Rows are points. The points of each table are mixes of a few directions, plus a little noise. Count the directions of each table, and those that both share. Where both have some left over, give the other angles between the two spaces (their principal angles), to ten degrees, smallest first.

First (7 x 2):
[[  7   6]
 [-38 -36]
 [-48 -44]
 [ 36  35]
 [ 56  52]
 [ 11  11]
 [-26 -24]]
Second, 7 rows:
[[ 58  56]
 [-32 -30]
 [-20 -19]
 [ 46  44]
 [-21 -21]
 [-37 -37]
 [  6   5]]
Directions: first 1, second 1, shared 1

First:
[[  10   30  -18   75]
 [  -9  -44   23 -104]
 [   6   25  -12   62]
 [  -2   -6    4  -11]
 [   3   10   -8   29]
 [  -2  -19    9  -50]]
Second (7 x 4):
[[ 14  20  33  -3]
 [ 27  38  62  -5]
 [ 13  19  31  -2]
 [-20 -29 -47   4]
 [ 25  36  59  -5]
 [-38 -53 -87   7]
 [-22 -30 -50   4]]
Directions: first 1, second 1, shared 0; angles 90

First:
[[  77  -95    7    7  -21  -15]
 [   7   16  -22  -10  -23   -9]
 [  43  -61   16    9   15   -7]
 [ -25   -6   30   14   34   15]
 [  48   14  -37  -25   45  -35]
 [ -31   45  -16   -7  -29    5]
 [-100   64   19   13  -41   41]
 [ -20   22    3   -1   21    4]]
Second, 8 rows:
[[ -25   43    1  -19   34   19]
 [  10 -106   28   13  -38   38]
 [  13   33  -39  -15    2  -26]
 [  17   69   36  -19   16   12]
 [ -25   17  -32  -21   24    8]
 [ -48  -75   30   57   -2    6]
 [  18   47  -23   25   -6  -69]
 [  40  -29   -1  -21  -30   13]]
Directions: first 3, second 4, shared 2; angles 90

First (9 x 9):
[[-20  21   6   4   4   7 -19 -15 -37]
 [ -3 -59   1  10 -27  21  32 -11 -14]
 [  3  28   7   7  20 -23  -4   6  -3]
 [ 27 -20 -10  -7  -2 -11  25  20  51]
 [ 22   1  15  26  26 -58  41  20  13]
 [ 13 -53   4  20 -10 -13  49   5   3]
 [-28  25 -12 -27 -18  53 -59 -22 -20]
 [  6   9   6   8  12 -22   9   9   7]
 [-23  46 -16 -38  -9  48 -71 -14   0]]
Second:
[[ -12   10   -9   15   38    6   -2   10    3]
 [  10  -10  -10   21   40    1    4    8    2]
 [  -3   -4   -4  -22   17  -12   25   -3  -28]
 [  50  -28   24   36  -86   14  -47   -7   58]
 [   8   -8   32  -66 -121  -18    8  -32  -19]
 [  17  -13   -4   23   17    3   -5    5   12]
 [  -5    0   -4   -9   21   -5   14    0  -15]
 [ -26   22   -8    5   26    9   -6    7    1]
 [   3   -6   -2  -12    9   -7   15   -1  -16]
 [ -41   35  -11    6   38   13   -9   12    3]]
Directions: first 3, second 3, shared 0; angles 40, 60, 70

First (8 x 11):
[[ 56 -45  73  62  47 -19 -80  30  -5  18   9]
 [-12 -13 -10  -9  65  25  23 -18  25  28  18]
 [ 33  -8  -5  15  25 -12  29 -13 -10  23  39]
 [  9  18   9 -31 -10  23 -72  43  -6  -5 -29]
 [-89  15 -24 -67 -76  18   8 -19   8 -17 -42]
 [ 18  -7 -16  -7   4 -16  47 -26 -15  29  46]
 [-47  53 -37 -37 -53  26   1  16  14 -53 -59]
 [ 31 -11  13  72  -8 -47  39 -14 -12 -27  17]]
Second, 8 rows:
[[ 39 -18 -32  35 -31  -3  83  27   4 -59  11]
 [ 26  24   4  31   1   3 -22  35   3 -38 -27]
 [  5 -28  16  25  -7  17 -29  51  20 -49 -39]
 [ 26  11  10 -15  20  -3 -29  -3 -18  42  23]
 [  5 -35  -3   2 -20  19  51   9  10  -9  20]
 [-26 -39 -23 -67  18 -48  10 -65 -33  82  53]
 [  3  17  17  24 -20  47  29  17  23 -20  -2]
 [-79  71  10 -37  38 -33 -92 -70  -8  53 -40]]
Directions: first 5, second 5, shared 3; angles 70, 80

First:
[[  0  -1  -8  33  -1  92  36  -5 -17 106  23 -46  60 -31]
 [-33  46   1 -25   4 -18 -46   1 -54 -37  -1  -8 -41  11]
 [ 36 -32 -23  31  18 -32  15 -25  25   7  24  -4  24  -9]
 [-41  50   7 -26   1  -2 -54   3 -62 -42  -8  -6 -49  13]
 [-65  86   8 -58 -12   3 -22  29 -79  19  -1 -33 -10   8]
 [ -5  -4  10   3   3  -6 -49 -10 -10 -76 -20  28 -60  14]
 [ 51 -62  -9  33  12 -42  16 -21  65 -33   3  31   5   0]
 [ 10 -46  37  12 -24  61   3  13  49 -34 -47  48 -30   7]
 [ 20 -15  -7 -20 -10 -35  87  26  58  78  14  -9  84  -8]
 [ 25 -22 -15  18  11 -23  16 -13  21   9  16  -3  20  -6]]
Second:
[[  10   14  -32    7   26  -63  -14  -24  -23   -6   36  -22    7   -3]
 [ -43   23   51  -54  -36   30  -21   45    0  -54  -61   43  -59   26]
 [ -35   37   19  -48  -11  -33  -36   22  -23  -62  -28   21  -52   24]
 [  22  -17  -20   29   13    1   17  -19    7   34   26  -18   32  -14]
 [ -16  -24   55  -12  -44  108   23   41   41   10  -59   38  -12    5]
 [  23  -26  -10   32    5   27   25  -13   18   43   16  -12   35  -17]
 [  10  -23    7   18   -9   44   22    3   21   29   -5    2   19   -9]
 [  28   16  -69   28   54 -115  -17  -55  -40    7   77  -50   30  -13]]
Directions: first 4, second 2, shared 2

First (11 x 18):
[[  2   6  12  32   3 -10  -1   3  15  84 -97  32  -3 -27 -50  86  13  51]
 [-63 -27 -17  -9 -32  -2 -28 -16  -5  -8  37 -43 -52 -37  57 -55  19 -51]
 [ 34 -14  24 -33 -25   8 -39  14  -5  18  60   6   6   4  -2  -5 -13  -8]
 [ 29  14   0 -10 -16  -9  -7   8 -15 -14   6   7  18  11 -16   8 -23  -2]
 [-36  32 -42  -8 -11 -14  -8 -29  -5 -74  -6 -34   4   2  16 -54 -26 -63]
 [  0  -2 -10 -30  18   8 -55 -29  19  -3  30  18  52  26 -44 -26 -22 -25]
 [ 14 -18  15  14 -14  -6  17  21 -17  26  -3   8 -20 -11   7  29  15  33]
 [-28  33 -36  -2  -6 -16 -23 -31   4 -32 -38 -12  19  -2 -21 -17 -25 -42]
 [-31 -41 -12   7   7  -4  -6 -13  -9   6  23   5  -3   0   3 -19  23   7]
 [ 13  19  37 -13  41  48  30  14  51   3  21 -19 -20   4  46 -18  16  -8]
 [ 67  -2  29  51  34  -3 121  55 -32  -6 -33  33  -1  32   3  70  25 106]]
Second, 11 rows:
[[ 12  18  21  32   0  -2  46  25  -6  18 -41   0 -35 -15  11  49  17  33]
 [  0 103  -2  21  59   4  40 -18  87   5 -68  24 -61 -43  -7  64 -11 -58]
 [-14 -47 -23 -19 -30  -5 -43  -8  -4  17  -2  -1  41   6  -6 -32  -4  14]
 [ 10  17  -7 -21  30   4  -2 -17 -29 -92  90  -5  35  55 -11 -58 -21 -39]
 [  9 -47 -15  -2 -19  -8   5  10 -22  -7   1   0  36  22   6 -26   3  41]
 [ -2 -35 -25 -23  -5  -1 -24 -12  -8 -25  38   2  45  28  -3 -53 -10  -4]
 [ 13  -1 -15   5  25   7  32   3  37  -5  -6  18  -6  -2  16   1   8   6]
 [-20  17  49 -19  -8  14 -52  -5 -28  15  67 -26 -44 -18  -7   3   7 -48]
 [  3 -25   4   9   3   9  20  16  42  51 -22  14 -33 -31  29  22  26  27]
 [-13 -14  46  16 -47  -1 -17  25 -33  76 -33 -20 -46 -43   6  52  26  34]
 [ -1  21 -29  -3 -10 -22  -8 -15 -41 -63 -25  -8  62  38 -38 -21 -34  -4]]
Directions: first 6, second 5, shared 3; angles 40, 60
